Every row gives one point. Any point is a mix of the corners, with weights that add up to 1. It lies inside the corners' shape when no weight is negative. Is each point inside? If not, which corners have a negative weight?

Corners:
(1): [ 0.85 -0.14  0.29]
(2): [-0.44 -0.03  0.50]
(3): [-0.32 -0.57 -0.90]
(4): [-0.06  0.09 -0.06]
Points:
[ 0.03 -0.09 -0.27] -> outside (2)
[ 0.14 -0.33 -0.15] -> outside (4)
[-0.18 -0.31 -0.09] -> outside (4)
[-0.35 -0.16  0.12] -> inside
[-0.18 -0.03  0.25] -> inside

Corners:
(1): [ 0.31  0.22  0.17 -0.44  0.00 -0.33 -0.19  0.27]
(2): [-0.61  0.17  0.38  0.30 -0.59  0.25 -0.25 -0.26]
(3): [-0.59 -0.29  0.67  0.02 -0.04  0.08 -0.08  0.17]
(4): [-0.17 -0.42 -0.76 -0.45  0.22  0.02  0.18  0.16]
(5): [-1.02 -0.66  0.46  0.25 -1.07  0.04 -0.24  0.22]
(6): [-0.12 -0.47 -1.01 -0.22  0.53 -0.34 -0.28  0.40]
(7): [ 0.37  0.30  0.46  0.30 -0.25 -0.24  0.21  0.18]
(8): [ 0.49  0.05 -0.01 -0.11 -0.02  0.32  0.10  0.43]
(9): [-0.20 -0.38  0.44  0.15 -0.49  0.13 -0.17 -0.20]
Points:
[-0.42 -0.38  0.23 -0.05 -0.17 -0.12 -0.14  0.17] -> outside (2, 8)
[-0.13  0.13  0.74  0.19 -0.51  0.06 -0.06  0.05] -> outside (4, 6)
[-0.29 -0.28  0.01 -0.02 -0.22 -0.08 -0.12  0.08] -> outside (8)
[-0.31 -0.29  0.07  0.05 -0.33  0.01 -0.13  0.13] -> inside
[-0.26 -0.24  0.22  0.13 -0.39  0.14 -0.09  0.00] -> outside (1)

Corners:
(1): [ 0.11 -0.39  0.58 -0.21  1.14 -0.75 -0.20  0.21  0.09  0.57 -0.31]
(2): [ 0.20 -0.03  0.09  0.35 -0.19  0.35 -0.11 -0.22 -0.15 -0.25 -0.40]
(3): [ 1.13  0.57 -1.04  0.97  0.55 -0.36 -0.32  1.03 -0.02  0.29  0.08]
(4): [ 0.59 -0.65 -0.09 -0.34  0.43  0.07  0.82 -0.35  0.16 -0.10 -0.43]
(5): [-0.33 -0.16  0.20 -0.48 -0.13  0.54 -0.86 -0.18 -0.16 -0.34 -0.18]
(6): [ 0.70  0.31  0.44  0.18  0.60  0.47 -0.20 -0.35 -0.10 -0.20  0.30]
(7): [-0.18  0.24  0.67  0.44  0.02 -0.05  0.01  0.49 -0.08  0.01  0.48]
(8): [-1.05  0.13  0.11 -0.41  0.07 -0.29  0.27  0.33 -0.29 -0.20 -0.37]
(9): [ 0.06  0.32 -0.06 -0.11 -0.36  0.05 -0.09 -0.27  0.59 -0.36  0.07]
(10): [-0.25 -0.10 -0.14  0.06  0.15 -0.75 -0.34  0.28 -0.88  0.01  0.26]
(11): [-0.64 -0.48 -0.39 -0.04  0.13 -0.26  0.21 -0.14 -0.19  0.06 -0.04]
(12): [ 0.01  0.00  0.39  0.01 -0.09 -0.35  0.05  0.21 -0.24  0.75 -0.24]
Points:
[-0.18 -0.23  0.39 -0.08  0.29 -0.20  0.35  0.04 -0.18  0.09 -0.11] -> outside (3, 5, 9)
[-0.05 -0.24 -0.05 -0.02  0.22 -0.09  0.16 -0.08 -0.10  0.02 -0.09] -> inside
[ 0.17 -0.09  0.18  0.00  0.35 -0.12  0.08  0.07  0.12  0.08 -0.15] -> outside (10)
[ 0.25 -0.01 -0.19  0.18  0.28 -0.25 -0.01  0.26 -0.20  0.04  0.00] -> inside
[ 0.16 -0.08 -0.05 -0.20  0.52 -0.09 -0.20 -0.10 -0.12 -0.17  0.00] -> outside (2, 7, 12)
[ 0.00  0.09 -0.23  0.15  0.03  0.08 -0.11  0.10 -0.15 -0.26  0.04] -> outside (1, 12)
[-0.46 -0.28  0.15 -0.24  0.03 -0.12  0.07 -0.08 -0.02  0.06 -0.25] -> outside (3, 6, 10)

Corners:
(1): [ 0.44  0.36 -0.12  0.43 -0.11  0.00 -0.06 -0.79 -0.06 -0.37 -0.27  0.19
  0.48  0.32 -0.43 -0.05 -0.02  0.12]
(2): [-0.88 -0.03 -0.33  0.08 -0.41 -0.66 -0.60 -0.04  0.22 -0.09  0.18 -0.80
 -0.58 -0.22  0.34  0.36  0.21  0.03]
(3): [-0.13 -0.08  0.13  0.26 -0.07  0.19 -0.17  0.19  0.26  0.33  0.03 -0.48
  0.71  0.16  0.48 -0.40 -0.20 -0.17]
(4): [-0.17 -0.16  0.25 -0.71 -0.16 -0.54  0.30  0.80 -0.83 -0.55  0.18 -0.74
 -0.24  0.18  0.52 -0.56  0.06  0.07]
(5): [ 0.41 -0.51  0.43 -0.46 -0.81 -0.46 -0.14 -0.07  0.15  0.31  0.44 -0.34
  0.05  0.36 -0.26 -0.04  0.47  0.22]
(6): [ 1.01  0.52 -0.13  0.16 -0.47  0.17  0.08 -0.63 -0.02 -0.61 -0.36  0.30
  0.31  0.38  0.26 -0.32 -0.13 -0.19]
(7): [-0.30  0.42 -0.42 -0.42  0.05 -0.19 -0.03  0.67  0.01  0.00 -0.11  0.12
  0.23 -0.05 -0.67  0.35  0.44  0.37]
(8): [ 0.39  0.27 -0.15  0.25 -0.23  0.86  0.32 -0.75  0.20  0.18 -1.06  0.75
  0.26  0.30 -0.58 -0.09  0.02  0.35]
(9): [ 0.00  0.10 -0.18 -0.40  0.03  0.45 -0.73  0.17 -0.20 -0.02  0.28 -0.07
 -0.63 -0.29  0.13 -0.72  0.36  0.25]
(10): [-0.14  0.81 -0.42  0.43  0.14 -0.49 -0.33 -0.15  0.00 -0.08  0.03  0.58
 -0.48  0.75  0.22 -0.88 -0.18  0.45]
(11): [ 0.48 -0.10 -0.19 -0.01  0.30 -0.50 -0.19  0.30 -0.09  0.39  0.04  0.04
  0.32  0.04  0.14 -0.93 -0.58  0.18]
(12): [-0.62 -0.82 -0.22 -0.52  0.53  0.25 -0.14  0.47 -0.07 -0.11 -0.05 -0.93
 -0.05 -0.10  0.44  0.06  0.62  0.05]
(13): [-0.10 -0.08 -0.17 -0.35  0.46  0.00  0.04 -0.22  0.62  0.14  0.62 -0.53
 -0.29 -0.36 -0.53  0.50  0.62  0.07]
(14): [-0.52 -0.53  0.16 -0.05  0.15 -0.49 -0.10  0.59  0.37 -0.41  1.08 -0.27
 -0.28  0.25  0.41 -0.61 -0.73 -0.14]
(15): [ 0.19 -0.37 -0.37  0.26 -0.26  0.08  0.13  0.27 -0.08 -0.02  0.16 -0.43
 -0.16  0.07 -0.06 -0.32  0.32  0.51]
(16): [-0.42 -0.63  0.39  0.27  0.31  0.57  0.52  0.00  0.00 -0.27  0.09 -0.19
  0.55 -0.29  0.78  0.73  0.16  0.23]
(17): [ 0.37  0.61  0.12  0.34  0.16  0.17 -0.17  0.17 -0.08 -0.37 -0.83  0.28
  0.01  0.24  0.28 -0.51  0.12 -0.52]
(18): [ 0.40  0.23 -0.33  0.78  0.08  0.19  0.50 -0.93 -0.04  0.35 -0.11  1.08
  0.82  0.31 -0.35  0.24 -0.45 -0.52]
(19): [ 0.21  0.05  0.10 -0.08  0.55  0.31 -0.22 -0.08  0.29  0.12  0.22  0.06
 -0.10  0.19 -0.33  0.56 -0.41 -0.14]
Points:
[ 0.14  0.09 -0.21  0.11  0.17  0.03  0.11 -0.09  0.01 -0.09  0.00  0.19
  0.07  0.13 -0.04 -0.33 -0.03  0.13] -> outside (2, 3, 5, 19)
[ 0.03 -0.05 -0.05 -0.01  0.02  0.06 -0.01  0.00  0.05 -0.08 -0.03 -0.16
  0.12  0.00  0.04  0.01  0.12 -0.02] -> outside (10)
[ 0.01  0.14 -0.12  0.06  0.09  0.02 -0.12 -0.06  0.01 -0.11 -0.06  0.00
  0.03  0.08  0.15 -0.17 -0.06  0.02] -> outside (5, 15)
[ 0.02  0.10 -0.19 -0.10  0.27 -0.02 -0.02  0.34 -0.08  0.04  0.08 -0.04
 -0.11  0.16 -0.05 -0.46 -0.06  0.11] -> outside (1, 2, 5, 6, 16)
[ 0.00 -0.03  0.04 -0.02  0.01  0.15 -0.03 -0.07  0.10 -0.13 -0.02 -0.07
  0.09  0.10  0.03  0.05  0.02 -0.11] -> outside (10, 11, 15)
[ 0.09 -0.32  0.23  0.01 -0.08  0.07 -0.01 -0.07  0.14  0.11  0.26 -0.16
  0.09  0.04  0.01 -0.01 -0.07  0.03] -> outside (6, 7, 10, 12)
[ 0.01 -0.04 -0.08  0.15  0.17  0.07  0.01 -0.04 -0.02 -0.11  0.01 -0.04
  0.12  0.08  0.23 -0.24 -0.13  0.02] -> outside (5, 7)
[-0.07 -0.55 -0.17 -0.13  0.23  0.22  0.00 -0.28  0.25  0.06  0.33 -0.36
 -0.04 -0.19 -0.12  0.33  0.26  0.08] -> outside (3, 4, 7, 10, 17)
